Each row is a point. Each copy is the shape, with its points in the same order, stretched, turned, moved and blurred by noise. Say if it was mirrored as well.
In the rows, 128 means zero.

Shape (6 x 3):
[[ 95 168  95]
 [ 51 159 147]
 [159 144  96]
 [214 134 116]
 [119 111 151]
 [115 118 112]]
Copy 1 (6 x 3):
[[160 198 130]
 [129 226 193]
 [122 154  82]
 [ 80 119  55]
 [ 98 148 151]
 [139 142 137]]
Copy 1 is: mirrored
Copy 2 (6 x 3):
[[ 96 173 127]
 [ 66 144 191]
 [154 141  88]
 [215 120  77]
 [126  91 144]
 [107 116 117]]
Copy 2 is: only turned
Copy 3 (6 x 3):
[[ 60 152 159]
 [ 84 214 184]
 [108  96 141]
 [159  54 141]
 [142 162 139]
 [109 151 123]]
Copy 3 is: mirrored

Shape (8 x 3):
[[102 136 132]
 [ 96 109 144]
 [ 90 108 148]
 [ 94 114 175]
 [249 130 112]
 [128 152 143]
 [129 203 104]
 [148  81  95]]
Copy 1 (8 x 3):
[[ 96 160 108]
 [ 85 147  95]
 [ 76 157 101]
 [ 63 151 124]
 [229  96 188]
 [105 166 137]
 [142 216 148]
 [176 111  97]]
Copy 1 is: only turned
Copy 2 (8 x 3):
[[130 103 123]
 [119  94 147]
 [124  85 146]
 [139  87 163]
 [119 228 156]
 [147 124 134]
 [170 147  81]
 [ 79 141 137]]
Copy 2 is: mirrored
Copy 3 (8 x 3):
[[ 90 134 131]
 [ 98 109 126]
 [ 91 100 126]
 [ 84  92 150]
 [229 180 172]
 [102 153 153]
 [ 82 220 147]
 [172 115 106]]
Copy 3 is: only turned

Shape (8 x 4):
[[133 105 142 202]
 [154  99 155 185]
 [104 168 144 129]
 [142 192 116 115]
 [109 202  74  94]
 [147  61 170 163]
 [103  92 142 167]
 [101 108  67 112]]
Copy 1 (8 x 4):
[[132  94 119 194]
 [153  77 147 181]
 [134 180 111 136]
 [173 172  78  92]
 [139 188  37  55]
 [121  66 172 169]
 [ 94 113 126 176]
 [ 66 117  62  87]]
Copy 1 is: only turned
Copy 2 (8 x 4):
[[180 120 180 100]
 [175  96 174 110]
 [ 99 156 156 150]
 [123 159 133 187]
 [ 89 190  87 171]
 [151  55 170  74]
 [139 120 156  72]
 [111 146  77  83]]
Copy 2 is: mirrored
Copy 3 (8 x 4):
[[ 62 141 140 138]
 [ 71 163 136 120]
 [158 132 186 141]
 [181 156 145 148]
 [215 108 140 155]
 [ 63 153 143  82]
 [ 92 113 161 108]
 [154  92 113 101]]
Copy 3 is: mirrored
Copy 4 (8 x 4):
[[173 119 143 175]
 [175 122 156 150]
 [ 81 144 149 121]
 [ 76 185 129  82]
 [ 50 191  84  88]
 [190  82 153 142]
 [153  94 129 169]
 [123 130  47 127]]
Copy 4 is: only turned

Shape (11 x 6):
[[ 64  85 119 175  91 204]
 [111 118 167 116 177 153]
 [ 80 152 178 115 133 158]
 [134 193  69 100 126 168]
 [121 113  83 132 158 124]
 [167 180 149 141  97  75]
 [140 112  75  74 151  78]
 [149 105 190  95  83  86]
 [168 164 133 129 104 191]
 [ 68 133 158 190 116 162]
 [ 60 114 108 150 107 199]]
Copy 1 (11 x 6):
[[142 164  96 182  86 192]
 [139 124 136  89 123 161]
 [163 168 158 122 120 133]
 [151 199  72 125 155  86]
 [ 89 134  91 120 140 140]
 [160  98 145 154 177  64]
 [ 75 120  96  94 108  69]
 [164  74 158 134  92  66]
 [209 138  83 134 144 113]
 [149 153 151 180 144 185]
 [138 191 104 158  97 171]]
Copy 1 is: only turned
Copy 2 (11 x 6):
[[119  85  85 236 144 120]
 [105 132  80 112 135 128]
 [ 93 160  89 158 116 142]
 [175 144  55 153  23 122]
 [153  95  76 126 100  77]
 [115 112 169 135  50 146]
 [184 132 110  92  95  52]
 [139 139 200 156 137 141]
 [170 119  85 169  62 189]
 [ 68  99  85 209 121 133]
 [124 120  51 215 120 111]]
Copy 2 is: mirrored
Copy 3 (11 x 6):
[[ 38 100 123  60 123 187]
 [120 106 133  94 174 113]
 [139 129 152  52 156 131]
 [138 168  57 110 127 181]
 [ 91 127  99 149 125 140]
 [189 148 189 154 104 176]
 [132 125  78 167 100  96]
 [177  76 174 118  95 137]
 [152 125 101 100 151 211]
 [ 76 133 188  74 144 177]
 [ 59 118 106  50 130 172]]
Copy 3 is: only turned

Shape (13 x 8):
[[167 160 169 157 203 198 103  96]
 [ 95  97 132 115 138  66 172  80]
 [169 125 115 104  57 164 151 119]
 [115 102 138  83  84 171 131 105]
 [154 132 152 122 146 180 128 133]
 [128 114  83  83  72 114 103 107]
 [102 163 153 150 174 184 116 115]
 [ 68  97 146  90 170  74 174 123]
 [ 78  86 148 148 147  58 131  85]
 [110 144 154 103  67 121 141 120]
 [130 127 139  66  65 138 124  63]
 [ 98 101 194 104 179  57 115 116]
 [134 188 155 129 224 151 153 137]]
Copy 1 (13 x 8):
[[124 133 103 138 163 233 105  43]
 [128 111 159 161  99  77 219  92]
 [154 162 132 173 181 148 174 171]
 [121 115 135 136 195 149 181 160]
 [136 135 120 119 156 196 139 111]
 [135 132 131 168 197  62 145 164]
 [ 78 114 106 138 136 201 107  87]
 [116 110 143  96  81  92 208  97]
 [112  84 191 163 110  83 179  87]
 [104 159 170 148 162 125 169 151]
 [113 147 141 154 220 122 205 142]
 [126 121 210  79 117 107 163  59]
 [115 168  85 104  83 190 117  41]]
Copy 1 is: mirrored
Copy 2 (13 x 8):
[[164 119 175 153 192 184 122  84]
 [103 142  55  91 158  94 110  61]
 [114 108  92 121  80 171 180 111]
 [ 77 112 100  91 137 171 159 104]
 [128  95 147 128 156 157 151 104]
 [116 119  55  80 112 178 122 136]
 [124 142 150 143 197 150 121 126]
 [ 93 118  77  72 200  63 121  83]
 [ 88 132  74  91 169 101  59  70]
 [ 90 147 106  89 107 129 145 117]
 [103 153  79  69 116 190 156  87]
 [108 117 120  48 187  92  75  58]
 [173 136 154 132 209 101 147 113]]
Copy 2 is: only turned
Copy 3 (13 x 8):
[[186 117 202 160 137 202  82  56]
 [149 126 162 157 142  73 212 144]
 [151 207 129  79  69 136 121 140]
 [125 165 188  75  90 137 145 141]
 [141 134 165 113 123 164 105  92]
 [153 141 147  74  93  99 130 203]
 [147 128 183 157 172 195 111 101]
 [105 101 150 139 191  61 191 132]
 [132  86 168 187 136  88 208 168]
 [114 180 148 134 110 112 131 164]
 [157 188 213  93  96  98 133 161]
 [ 95  60 198 185 145  54 149 127]
 [148 119 145 170 220 159  84  58]]
Copy 3 is: mirrored

Shape (11 x 8):
[[136 145  35 135 115 133 149 108]
 [ 81 107 150 160 147 120 139 159]
 [130 109 157 112 144 162  91  87]
 [123 104 161 105 135 115 146 150]
 [125 113 157 161  99 144 139 160]
 [111 148 164 144 139 110 110 145]
 [131 111 119 161 124 106 104 154]
 [103 100 159 158 103  96 132 129]
 [137 185  72 157 134 112 146  58]
 [138 103 161 145 140 123 148 147]
 [129 135 106  92 105 160 116 106]]
Copy 1 (11 x 8):
[[101 120  85  91 157  96 177 111]
 [103 108 158 160 145 132 159 126]
 [146  80  99 105 110 174  86 142]
 [140 136 164 126  85 127 141 117]
 [137 119 129 152 114 161 172  94]
 [121 146 125 160 131 146 108 107]
 [135 145 109 153 150 144 160 138]
 [126 117 130 172 102 123 154 147]
 [ 97 105  57 118 153  64 101 104]
 [153 116 151 140 111 131 148 106]
 [121 115  93  78 100 152 134 111]]
Copy 1 is: only turned
Copy 2 (11 x 8):
[[122 134 100 100  50 164 165  57]
 [ 92 105 148 125 108  96  84 138]
 [ 88 156 113 135 158 161 147 164]
 [132 105 117 103 142 109 119 145]
 [118  87 153 136 108 149 106 137]
 [115 116 152 145 135 104 118 119]
 [116 112 109 148 104 131  85  95]
 [111 103 151 110 142 140  83 105]
 [ 99 122 125 111 100 181 202  35]
 [109  80 118 114 136 127 106 135]
 [128 166 111 115 110 168 165 126]]
Copy 2 is: only turned
Copy 3 (11 x 8):
[[ 99 158   7 101 107 157 101 174]
 [ 93  61 153 118 118 164 138 128]
 [193 122 130  99 134 114 112  88]
 [109 122 157 103 151 131 160 141]
 [114  65 144 121 129 100 124 176]
 [126  95 159 161 153 154 109 130]
 [119  70 102 120 171 151 115 155]
 [ 85  67 134 129 149 104 136 117]
 [126 165  15 186  99 158 106 121]
 [129  86 138 127 139 131 168 152]
 [141 168  99  83 123 110  85 142]]
Copy 3 is: only turned
